Every row gives one point. Each copy is the shape, with its points in the same order, stretched, turned, moved and blurred by noise. Say if it was mirrored as well.

Shape, 9 rows:
[[-35  29  -6]
 [-51   8  -8]
 [ -1  -5 -11]
 [ 51  34   2]
 [ 62 -20 -14]
 [-20  20 -18]
 [ 38 -33 -19]
 [ 21  -5  16]
 [ 41 -26 -26]]
Copy 1 (9 x 3):
[[ 20  19  22]
 [  6  20  38]
 [ -8  -7   0]
 [ 15 -25 -41]
 [-39 -49 -51]
 [ 18   4  14]
 [-48 -44 -23]
 [-14  -1 -24]
 [-46 -49 -27]]
Copy 1 is: mirrored
Copy 2 (9 x 3):
[[-39 -30   6]
 [-43 -17 -30]
 [  4 -10   3]
 [ 27 -18  81]
 [ 77  11  42]
 [-15 -31   3]
 [ 62  13  16]
 [ 17  15  38]
 [ 66   8  12]]
Copy 2 is: mirrored

Shape (10 x 6):
[[ 28  42  -2  33  18  33]
 [ 28  -9  14  14  38   7]
 [ 23 -24   1  20 -13   0]
 [ -5 -36  65   2  14 -21]
 [ 12 -18  -1  20  22  41]
 [ 19 -32  25 -53 -35 -22]
 [ -7 -28 -37 -30 -34 -55]
 [-21  64 -43  23  -2  25]
 [  2  48 -24  41 -23  13]
 [-15  25 -25  18 -22  23]]
Copy 1 (10 x 6):
[[ 27 -17 -10 -20 -15  64]
 [ -3 -17 -28 -51  11  37]
 [-16 -35 -64  -8  -9  18]
 [-40  35 -67 -42 -12   8]
 [-31 -25 -20 -23  11  49]
 [-32 -12 -31  -5 -29 -54]
 [  1 -42 -65  34  19 -61]
 [ 42 -10 -11  47  13  44]
 [ 37 -14 -38  39 -17  43]
 [  1 -13 -26  39 -14  30]]
Copy 1 is: mirrored
Copy 2, 10 rows:
[[ 28 -25  32 -26 -51  -7]
 [ 24 -24  24  -7  -7 -32]
 [ 37 -13  12  13  -4  16]
 [ 37  40  33  34  21 -33]
 [ 21 -27  49  -7  -7   9]
 [ 42  44 -28  -7  33  26]
 [  0  21 -54  31   5  44]
 [ -4  -2  15 -37 -67  34]
 [ 25   2  17 -20 -71  39]
 [ 12  12  22 -11 -43  42]]
Copy 2 is: mirrored
Copy 3:
[[-27  51 -37  61 -14 -26]
 [ -3  50 -27  -1  17 -15]
 [ 15  52  26  10  12  11]
 [ 30  16  18 -42  37 -45]
 [ 12  36 -19  20  -2  14]
 [ -5  25  56 -42  -7  10]
 [-24  19  68 -14  30  43]
 [-60  10 -28  83  -5   2]
 [-31  36   1  68  -4 -18]
 [-12  15   2  64  -1  13]]
Copy 3 is: mirrored
Copy 4:
[[ 42  46 -33  -3  39   4]
 [ 44   0   5 -14  28 -22]
 [ 21 -22  -1  19  31 -19]
 [ 21 -11  48  21  -3 -48]
 [ 11   6  -2 -16  60   7]
 [ -5 -45  34  37 -34  29]
 [-13 -45 -34  31 -57  -9]
 [ -7  67 -75 -14   3  12]
 [ 16  52 -59  25  13  -4]
 [-21  37 -36  10  21  12]]
Copy 4 is: only turned

Shape:
[[ -8 -41  19  18 -19  17  16 -36  35]
 [ 37 -28  44 -70  37 -13  -7   0 -36]
 [-13  -1 -30  10 -55 -18  13 -29  49]
 [  2 -24 -17  15  17 -26  23 -32  40]
 [-35  -3 -28  18  -7   9  37 -24  26]
 [-11 -37  -1  23 -29 -32  22 -29  12]
 [ 25  20  36  20  -8 -43  14   6  29]
 [  0  -4   2   3  39   9 -36 -18 -20]
 [-19   4  37   0   3 -29  16   4  30]
 [ -3 -21   4   4  43   6 -57  31   2]
 [ -1  23  28  24 -14 -36 -16 -15   1]
 [ 74  23  45 -31  28  -6  -2  16 -29]
 [ 13 -11  20  25 -39 -34  35  11  -7]]
Copy 1:
[[-26 -31  40  -2  -4  12  27 -43  29]
 [  4  42  16 -44   5 -78 -17   3  -5]
 [  4 -41 -19 -11 -23  50  30 -30  19]
 [ -6 -27 -12  10 -35 -19   5 -37  31]
 [  1 -53  -6  15 -19   2  42 -39  -7]
 [  0 -31   8  -7 -53   0  31 -18  33]
 [ 21  45  10  18 -31  23 -23 -11  38]
 [-48  -1  -3 -18 -22 -29 -23  -2 -25]
 [ -2  32  13  14 -17   1  15 -23  24]
 [-49   7   4   3  -3 -15 -27  45  -7]
 [-13  32   6 -11 -42  26 -20  -8  18]
 [ 39  49  35 -20  12 -31 -68  -8  -7]
 [ 41   6  38   6 -47  20  17   7  19]]
Copy 1 is: only turned
Copy 2 (13 x 9):
[[-22 -25  51  23  -7   0  10  10 -38]
 [-52 -25   9 -23  60  36 -15 -38  86]
 [-21  25  51  20 -23 -51  10 -27 -51]
 [-29 -15  22  18  33 -34  37   1 -34]
 [-25  12   9  12   5 -22   2  12 -64]
 [-13 -17  63   1  24 -39   6   1 -28]
 [ 21  42  44  19  33 -43  18  -2  33]
 [  7 -41 -22  11  10   0  -8 -14  24]
 [-23  27  29  24  32 -38 -13  11  16]
 [  1 -24 -25   1 -29 -24 -14   4  57]
 [ 33  13  37  28  22 -50 -12 -14  21]
 [ 22  29   1 -18  46  36   9 -29  95]
 [ 20  36  66 -23  29 -31   0  11  13]]
Copy 2 is: only turned

Shape, 15 rows:
[[ 33 -44  -5  -9 -14  51 -47  39 -12  27 -13  46]
 [-59 -17  -9  18   3  -3 -36 -33 -21 -19  17  -9]
 [ -8  -1  38  18 -49  -1 -25   1  -6 -21  35 -38]
 [ 28  -3  -5 -50  42  17  26   5  63  23  -1  25]
 [ 29   1  22 -24 -20 -31  29 -20   8 -16 -16  52]
 [ 10 -41 -38  49  11  16  -5   3  -4  13   5  28]
 [ 24  18 -34 -46  20  -4  24  38  10  14 -41  29]
 [ 24  -8  29  32   1  74 -14  39 -38  43 -21  44]
 [ 54 -29 -29 -48  40  20  42   9  25  35 -43 -24]
 [ 20 -37 -18 -24  21  33  39  57  33  -4 -28  17]
 [ 45 -10 -12  39  39  31 -43  47 -16   8  -6  29]
 [ -8  36  15   4 -38  16   4 -31  25 -42 -21   7]
 [ 29  13 -10 -17 -14  -6  18  24  56  43 -53  34]
 [-16 -12 -15  31 -13  33 -12  18 -36  15  57  -3]
 [-48 -17  67  28 -25 -13 -18  -1 -12 -13  25 -22]]
Copy 1, 15 rows:
[[ 31 -58   1 -24  19   8 -30  10  68 -62 -13 -42]
 [-19  -8 -14 -42   9 -30 -21   3   3  24 -18   6]
 [-43   9  18 -43  -4   5  18  42   7 -10  32  11]
 [ 42   1   3  46   2  25  16 -18  51  15  21  13]
 [ 42  46  32  -3 -16  37  33  -6   2  -8 -13 -28]
 [ 42 -59  -4   4  51 -23 -21   4 -13 -17 -16 -40]
 [ 33   4 -21  73 -15  19  12 -26  55 -40 -42 -25]
 [ 12 -48  11  25   5  15 -74  10  19 -58   2 -49]
 [ 39 -23 -43  84 -11  17   6  12  58  14  -6 -45]
 [ 27 -51  29  56  15  -2  14 -15  51  -5 -14 -29]
 [ 24 -43  -1  20  75   5 -56  20  36 -55 -20 -39]
 [-28  35  14 -22   6  18  26 -31   4  -3  23 -32]
 [ 52  19  -1  66 -21  -8  29 -20  35 -45  11 -35]
 [-12 -62 -14 -17  12   5 -27  21  -6 -30  -2  13]
 [-35  21  47 -32 -23 -28  -8  42  -8  23  22  26]]
Copy 1 is: only turned
Copy 2:
[[ 70  36 -18  -8 -23  25  -1  15  47  12  20  78]
 [-37  19  -9 -23  -1  13 -34 -27  -2  33 -17  13]
 [ -5  48  23 -23 -46  28  32  22 -36  10 -38 -15]
 [ 32 -24 -15 -16  39  12 -10  11  76 -70   8   5]
 [  3 -26  -3 -11  -2 -15  29 -45  47 -33  19  -7]
 [ 36  21 -53  -2   6  42 -27 -27  14  -3  35  41]
 [ -3 -36  -1  -5  42 -11   7  10  64 -33  50   7]
 [ 91  38 -16 -42  37   7  36   6 -13  18  28  82]
 [ 31 -62 -40  -1  37  39  19  50  50 -29  35 -20]
 [ 26 -32 -40 -21   4   0  -3  28  26 -47  38  44]
 [ 79  22   1 -28   2  45 -29  14   1   4  46  51]
 [-16  -4  25   8  28  -4  34 -22 -24 -29 -28   7]
 [ 51  -5 -12  26  36 -20  24  12  43 -41  32  -8]
 [ -8  64 -19 -38  -3  44   5   5  12  13   9  42]
 [  0  42  -1 -48 -52 -13  16  -7 -47  26 -39  -8]]
Copy 2 is: mirrored
Copy 3:
[[  9  -4 -83 -72  19   0  15 -23 -35 -36 -20  30]
 [-13 -17 -26  62 -25 -29   3 -17   1  15  58  -4]
 [ 23  22 -47  54 -10  -7  16  25  -7  37 -17  41]
 [  5   4  28 -21  27  50  13   4   3 -66   3   3]
 [ 21  33  -7 -30  65  -8  -6  59   0 -21  28 -15]
 [  1  -2 -60  -4 -14 -16  14 -41  -4 -33  -1 -37]
 [-10  27  32 -79  20  16 -17   4  -4 -16   7 -25]
 [ -4 -35 -60 -65  23 -31   0  -5 -59  -6 -62 -19]
 [ 36   9  54 -61  33   3  12 -36  -1 -45 -13  -6]
 [ 13   3   7 -48 -15   3 -18  -9  13 -71 -25  10]
 [-11 -22 -76 -52   8  16 -14 -41  16  -7 -48 -19]
 [ 48  -5  -2 -11   5   5  13  68  29  18  26 -14]
 [-16  48  -1 -91  28  15  49  25  -1 -20 -20 -11]
 [  4   5 -58  55 -31 -13   2 -32 -54   4 -10  -7]
 [-30   2 -39  79  -8 -44   5  21 -10  21 -11  41]]
Copy 3 is: mirrored
Copy 4, 15 rows:
[[ 54 -75   3  18 -11 -28 -15  58  17 -29   1  17]
 [-13  11   9   8  -5 -39 -20  16 -68 -34 -20 -27]
 [-10  28  28 -28  16   4  25  23 -15 -36  -1 -25]
 [-19 -71 -45  26  34  18  -1 -17  29  49   4   4]
 [-26 -30 -34 -22  10  39   9 -42   2  -7  10  42]
 [ 56 -26 -12  48 -24 -10 -19  11 -37 -28  23  -5]
 [ -9 -38 -30  27  18 -29 -12 -12  50  33   8  50]
 [ 85 -38  30  39 -16  10 -10  80 -25   5 -16  33]
 [ 29 -45 -33  46  72 -27 -26 -29  36  30  20  23]
 [  2 -53 -34  59  35  -3  -8  23  39  -7  38  34]
 [ 58 -43  42  42 -37 -14 -33  31  -7  15  26  10]
 [-41  18 -36 -38  27  16 -14  25 -22   3  11   3]
 [ 17 -41 -54  17  -2  31 -19  -2  64  13 -20  31]
 [ 37   3  22  28  -9 -33  36  44 -43 -16  10 -22]
 [-13  25  39   4  -5  31  12  24 -40 -50 -37 -16]]
Copy 4 is: only turned

Shape:
[[-25 -28   6 -13  11 -10 -20 -41 -40 -34 -33  -5]
 [  4   1  19 -48  -7  12  55  32  26   9  65   9]
 [  3  25 -21   5  -1  54  41  18  -4  13  11   2]
 [-33  -3  -6  -1  12 -19 -25 -19  20 -17  -5  -6]
 [ 31  -1 -26  29 -24  13   6  19  -7 -33 -15   5]
 [-26 -25 -10 -54  -2 -14  47  32   2  18   5 -30]
 [ 19 -16   7  23   0 -28 -48 -17   6   8 -28 -13]
 [ 11  40 -18  14   2 -24  -3  -3 -15 -13  -5 -30]
 [ 45  23 -48 -11   4  34 -19  27  -1   1   8  -5]
 [-23   7  13 -60 -37  15  37  20 -14  39  39   2]
 [ 25  14 -31  15   8 -15  -2 -25  15  11 -45   9]
 [  1  23   7 -40 -31  43  26  17  18 -14 -11 -22]
 [-46 -17  27 -33  -3  32  35  41   4  24  35 -30]
 [  0 -19  41   1  36 -26 -19 -30 -25 -15 -42 -24]
 [ 20 -16 -35 -15 -15  -1  30 -34  20  27  34 -55]
 [ -7  -9 -14 -14 -40 -10  39   6  18  43  43 -37]]
Copy 1, 16 rows:
[[-26  -1  15 -32  40  -5   3   8 -43 -44  35 -43]
 [ 34  -3 -15   1 -54  40 -11  -3 -24  32 -64  27]
 [ 39  43 -39  30  -5  -3 -21 -11  -7  -9 -15  14]
 [-29 -13  13 -20  33   8 -35 -35  -8 -15  21   0]
 [ -2  44   9  17  18  -7 -36  21  23  -8  11  -6]
 [ 21   1 -30 -55  -7  26  -8   7 -34  43 -29 -14]
 [-44  -3  15  -9  34 -20   8 -21  31  -6  35 -23]
 [ -4  39   4 -19  18   2 -10 -17  23 -14  25  30]
 [ 17  61  -5  28 -22  -4 -24 -32   9  22  19   6]
 [ 15   3 -35 -16 -45   3   6  -3 -46  17 -70  17]
 [  8  16  -6  -6  19 -18 -13 -33  63 -34  34 -32]
 [ 19  53   6   7  -1  13 -10 -24 -19  -1 -57  -9]
 [  9   5 -40  -7   1  26  -6   0 -68  42 -50  16]
 [-21  -9  11 -26  50  18  46 -12  -8 -35  38 -27]
 [ 51 -12  28 -21  12 -38   1 -21   9  52  -5  13]
 [ 29 -15  -9 -28   1 -28 -10  -5   3  54 -47  27]]
Copy 1 is: mirrored
Copy 2:
[[ -1  -5 -11  28 -19  21   0 -17  -9 -27 -13 -65]
 [ -5 -45  -3 -54 -19 -22 -20  27  -1   5   0  53]
 [-27 -30  -9   4   8  25  -6  11   0 -22 -20  46]
 [  3   4 -30  19  -9  16  16   7   5 -17  23 -23]
 [ 29   6  14  33  -1  22  -8   2  24 -23 -16  27]
 [ -7 -35  -1 -26  16  -9 -23  53 -33 -14   1  -5]
 [ 40  26 -17  21   7  47  26 -10  -8   2   7 -24]
 [ 10  13  -1  35  23  12  -4 -28 -14  -8  24   7]
 [ 31   4 -36   7  36  16 -26  -7  20 -19 -25  42]
 [-18 -21  -2 -52  -7   0 -40  27 -39 -19  -8  26]
 [  8  10 -26  59   0  39   9   2 -21   8 -17   7]
 [-18 -14  -2 -10  15  24 -57  19  18   8  -9  18]
 [-31 -40   1 -60  16  10  -3  44  -7 -23  11   6]
 [  2  -1  -4  23   2  25  28 -27 -18  15  -3 -65]
 [ 29 -60 -22  -3  16  53 -21  14 -31 -27  37  17]
 [ 15 -36  -1 -28   7  34 -15  38 -38 -27  39  35]]
Copy 2 is: mirrored
Copy 3, 16 rows:
[[-14  39   3  12  -7 -41 -36 -43   4 -11  -6  35]
 [-10 -45   2 -65  -2  42  37 -42  37   6  27  20]
 [ -2  -2  16 -39   4  54  15  -3  -6   0  -9 -19]
 [  0  13  -1  31  14 -21 -10 -35  23  31  19  -2]
 [  9  21 -12  20 -13  30 -33  23  17  -1   1  -5]
 [-32 -55  -5 -38  11  24 -33 -54  -1  39   3  19]
 [ 24   4 -14  55 -20 -23 -35 -10 -18   2  26  -9]
 [ 37  19 -14  -7  12  -3 -12  11 -10   6  -1  -9]
 [ 36  16   8 -16 -36  43  -9  20 -10  35   8 -17]
 [-17 -24  10 -95   5  40  -4 -55 -12  -8  47  19]
 [ 22  16 -22  43   2  20  -8 -12 -23  21  -4   4]
 [ 24  -2  17 -43   9  51 -14 -62  35   3   3   2]
 [-30 -50  34 -51  16  26 -12 -57  14  11  20 -16]
 [ 18  -2   5  33   2 -52 -16 -34  -9 -24 -13  27]
 [-11 -30 -56  -9 -43  21 -15 -30 -12  16 -17 -44]
 [-21 -42 -41 -36 -12  40 -21 -34 -11  15  24 -33]]
Copy 3 is: mirrored
Copy 4, 16 rows:
[[-40  15 -33 -11 -13  42 -25 -16 -20  24 -35  20]
 [ 19  -9 -39 -43   8 -21  33  63   9 -29  39 -14]
 [ 25 -30 -21  30 -35   1  26  50 -15  10  20  17]
 [-17  33   0  -2  20  32   2   0   1  22 -20 -12]
 [ 22  19   5  34 -25  30 -32 -13 -12 -25  24  22]
 [-38 -29 -33 -38  45  14  -6  73 -37  -3  22   2]
 [ -4  18  40   4  11  22 -20 -51  17  -5 -31  21]
 [  1  26  34  21 -13   4 -17  13 -46   4 -16 -16]
 [ 24   9  25  12 -24   4  24  -1 -22  10  32  33]
 [-20 -20 -49 -32  -9 -48   8  59  -4  12  26  10]
 [ -7 -13  16  39 -15  13  17 -32 -21  -8 -25  12]
 [-36  -3  -9  13 -43  16  15  63 -21 -26  26   5]
 [ -3 -14 -42 -36  23   8   2  95  13  16  19  17]
 [-12  13  11 -15  -2  40 -21  -7 -22 -19 -66  14]
 [-12 -42  15 -48  10   4  25  12 -13  20  29 -37]
 [-10 -30  -3 -38  26 -23   0  40   1  17  41 -29]]
Copy 4 is: mirrored

Shape (16 x 12):
[[ 28 -43  11 -10 -44 -22   3  22 -13 -51  -5  40]
 [ 30  -5 -15  -7   2   6  16  19 -23  -6  -8  16]
 [ -9 -47  62  31  -2 -29 -15  -1  11  12 -10  24]
 [-38  24  41  52 -40  -6 -10 -30  -3  25  43  27]
 [  0  28  22  -9  12 -47 -13  31   1 -14  24  54]
 [ -9  17  28  57  13  34  -4 -58 -23  14  46 -17]
 [  6 -44 -15  -7 -34 -25  11  21  15 -50  12 -13]
 [ 21  41  16   7   6 -12  26  -2 -46  12  -9 -19]
 [  6  38   4 -10 -28  16  42 -23   7 -28 -15  40]
 [-22  19  50  -7  26  14 -22  21   4  12  32  -5]
 [ 38   2 -18 -22  -3 -44   9  14   0  14   3  25]
 [ 19 -39  34  18 -54   2  41  -9  17   5   3  -8]
 [ 23   0  -8  -4 -26 -37  63 -29   7 -15 -24 -16]
 [  7  -8  16   9 -35  23 -15 -45 -19  22 -24 -23]
 [ 11  -3  14  54 -14 -30   1  13  21  16 -15  -7]
 [-45 -39 -16  13  10  19  18  11 -34   8  21 -22]]
Copy 1, 16 rows:
[[  7 -40   3 -13 -33 -65  67  25   6 -27   8 -61]
 [  8 -46  -6   5  10 -23   5 -12  25  -7   1 -47]
 [  9  15  42 -17 -30 -52   9  17  12  27  -3 -19]
 [ -4  34  66  58 -42  -1  25  22  -7  15 -22  13]
 [-21  10  -2  -2  -4 -41  29 -41  23 -23   9 -47]
 [ -3 -17  75  59 -17  46  -1 -25 -22  47 -18  26]
 [ 16 -22   2 -16 -29 -50  49  16 -36 -36  36 -51]
 [  5 -25  15   7  21  44 -15 -26  35  -1  -5 -37]
 [-31 -29   2  26  -6 -10   8  32  18 -37 -12  -1]
 [  3   2  23   8 -24  -9 -18 -53   6 -22  20  26]
 [  8 -17   0 -10  28 -34  16 -11  13 -20 -16 -84]
 [ 17 -18  59   2 -34 -30  -5  59 -10 -34   5 -28]
 [-13 -34  13 -14  19   5   4  45  -4 -21   4 -65]
 [ 34 -11  38  13  -3  14  18  30   3  19 -24  27]
 [ 20  23  39   7  19 -25   0   6   8  23  26 -40]
 [ 32 -21   1  26 -46  11 -16 -11 -17   9  15   4]]
Copy 1 is: only turned
Copy 2, 16 rows:
[[ 32  27 -27  31 -15  31  27  25 -38 -29  32 -21]
 [  6  24  16 -12 -21  34   0  -7 -19 -24   2 -13]
 [  8 -56 -33 -12  -3   4  61  68  15  10   6 -22]
 [ -9 -73  -6  14 -17   3  21  32  18  95  34  19]
 [ 10 -38 -37  43 -12  31   9 -19 -30   4 -20   2]
 [-26 -61  -3 -21 -39  23  20  -8  65  71  59  34]
 [ 22  49 -55  30 -10 -28   9  16 -15 -30  24   7]
 [ 30 -14  28  -8 -45  53 -24  17  40  -2   8   0]
 [-11  23  -1  14 -20  40 -60 -12   4  46  20 -39]
 [-33 -57 -29  19 -65   0  21  -4  24  26 -13   1]
 [  9  17   7   6  24  20  -8   2 -14 -48  -6   7]
 [ -2  -2 -13 -11 -15 -16  -8  71  25  -1  61 -29]
 [ 29  49 -17  -8  11  13 -57  38  41 -19  27 -13]
 [  1   1  46 -12 -22  19  19  41  64  31  27  -2]
 [ 42 -39  -5 -15  10 -31  14  36  23  14  12 -23]
 [-20  29 -15 -34 -43   0  38  30 -16  10 -17  40]]
Copy 2 is: mirrored
